Every row gives one point. Examples show where two turns around zero, p and q, send a point. Where does a point land after both, in the order given? Backwards means that the second turn is done in reverse. Each puzzle has new turns, and all numbers are rounded.
In the rows, zero is written as 128.

Turn p:
[150  85 143] => [162 147  96]
[ 99 144 115] => [120 103 152]
[161 105 119] => [132 136  88]
[102 178 135] => [ 97 125 176]
Turn q:
[143  59 151] => [ 95  66 152]
[128 135 121] => [132 134 121]
[137 162 124] => [157 146 120]
[106 148 162] => [133 154 164]
[125 136  83] => [123 140  84]
Where do these land?
q, then p: [173 121 158] => [157 158  93]
p, then q backwards: [124 161 119] => [108 102 138]
q, then p: [119 106  81] => [128  75 130]
p, then q: [ 96 123 154] => [154 110 154]

Turn p:
[ 92 137 146  89  80  87] => [166  66 117 164 126 106]
[157 130 145 155 139 186] => [ 68 161 154 127 129 128]
[148 149 142 163 146 137] => [113 168 138 131 152 116]
[131 157 131  77 108 107] => [136  89  95 129 123  87]
[125 114 130 153 177 159] => [103 154 149  98 152 160]
[132  71 112 136 136  99] => [171 135 153 104  99 153]
[111 137  90 124 110 120] => [141 123  92 143 115 146]
Turn q:
[121 173 121 132 106 102] => [102  97 114 113 101 106]
[ 97 115 126 129 137  99] => [151 109 130 129 101 149]
[168 117 101 129  93 162] => [123 149 154 105 167  88]
[ 91 144 170 100 102 136] => [107 131  94  86 120 167]
[132 123 129 148 172 150] => [133 160 129 170 123 130]
[104  97 163  72 129 129] => [155 127  97 104 153 183]
[172 106 127 168 162 123] => [125 130 167 186 145 121]
[135 180  82 145 140  83] => [124  84 118 151  89  72]
[132  98 133 130 111 168] => [131 166 149 109 151 137]
Where do these land?
p, then q: [141 109 133 192 126 122] => [ 65 137 109 141 121 123]
p, then q: [128  81 130 128 121 129] => [105 139 132 105 155 147]
p, then q: [163  72 107 106 146  92] => [112 102 107  89 191 120]
q, then p: [115 134 113  75 155 145] => [129 163  85 105 104 124]
p, then q: [104 150  86  92 142 129] => [180 145 133 118 136  95]
p, then q: [128 139  99 142 110 176] => [126 157 132  99  84 116]
p, then q backwards: [115 153 161 126 154 123] => [171 118 125 110 112 132]
p, then q backwards: [138 173 184 129 103 146] => [195 156 114 154 135 128]
q, then p: [120 141 139 163  94  90] => [134  82 165 148 116 142]

Turn p:
[119 146 197 129 113 143 161  77 162] => [ 84 108 127 110  90 155 165 125  63]
[118 105  84 142 138  84 157  99 102] => [160 154 168 119 165 113 128  84 114]
[ 90  70 122 127 110 118 107 129 114] => [139 118 159 107 162 171  95 128 142]
[118  79 128 138 127  73 155 117 131] => [160 143 158 102 175 146 143 126  98]
[156 144 131 127 109 161 134 166 106] => [131 113 105 108  99 105 136 139 170]
[144 171 189 134 158 127 121 106 165] => [102 137  78 153  98 144 154 139  75]
[112 140 134  63 142 150 122 174 125] => [153  81 122 150 102 110  93 171 133]
[151  83  83 141 134 132 130 104 112] => [149 139 162 139 151 140 149  91 164]
[138 167 168 158 154 150 137 124 145] => [109 156  95 133  78 133 147 133 105]
[108 113  80 151 135 110 145 126 142] => [132 167 173 132 151 115 123 126 130]
[157 149 100 111 104 143 100 159 134] => [111 110 108 144 138  96 127 147 175]
[125 169 120 113 114 145  68 154  99] => [107 109  81 141 126 110  76 126 165]
Turn q:
[ 79 148 129  91 150 111 109 122 151] => [ 93 176 106 103 127 143 127 111 101]
[148 106 172 107 150  89 155 104  92] => [144 110 105 144 180 102 113 144  77]
[117  81 115 112  96 157 104 126 107] => [117  82  89 106 113 135 115 125 157]
[114 142 144 145 165 104 128 153 150] => [144 157 154 127 124 139 126 101  91]
[104 104  86 172 101 107 119 136 114] => [159 118 137  97 140 175 111 128 168]
[ 98 143 164 159  88 173 124  92 160] => [119 151  99 182 120 129 132  84 182]
[167 177 148 109 165 164 172 117 105] => [106 141 160 160 132  48 124 152 114]
[163  84 103 144 114 143 165 134 117] => [164  79 139 112 137 103 148 139 155]
[161 134 125 155 119  85 127 130  95] => [156 113 151 145 152 152 113 168 119]
[ 97 163 145 150 134 135 126 165 133] => [143 168 145 136  95 131 101 108 126]
[161 127 121  79  87 101 115 138 151] => [125 121  95 127 105 149 173 176 110]
[126 128  85 112 168 166  92 119 159] => [ 65 119 156  97 111 131 152 101 134]
Where do these land?
q, then p: [ 98 119 134 154 121 103 132 152 121] => [116 110 103 156 121 126 147 113 151]
p, then q: [153 150 129 109 152 179 111  97 113] => [147 118 117 139 154 153 146 113 188]
q, then p backwards: [158 177 100  81 107 134 105 103 149] => [145 144 140 154 110 158 124 140 203]
q, then p backwards: [112 125 114  69 135 132 113 114 210] => [178 153 169 186 107 134 150  88 149]
p, then q backwards: [109 145 103 106 137 156 146 128 117] => [142 138 138 143 140 165 130 155 113]
p, then q backwards: [126 151  87 115 152 141 100  79 157] => [147 161 175 152 147 154 105  93 139]
q, then p backwards: [113 105 157 146 138  91 179 121 117] => [136 118 114 117 151  63 130 136 100]
q, then p: [158 126 110 154 156 140 161 143 127] => [149 117 100 111 137 148 157 138  95]
q, then p: [126 110 152 173  87 136 147 138 123] => [109 149 120 145 146 137 182 128 152]
q, then p: [134  72 147 152  94  98 116 162  75] => [147 114 119 154 150 161 156 127 209]
p, then q: [121 128 175 149 129  96  98 172 100] => [ 81 114 155  87  92 130 140 161 130]
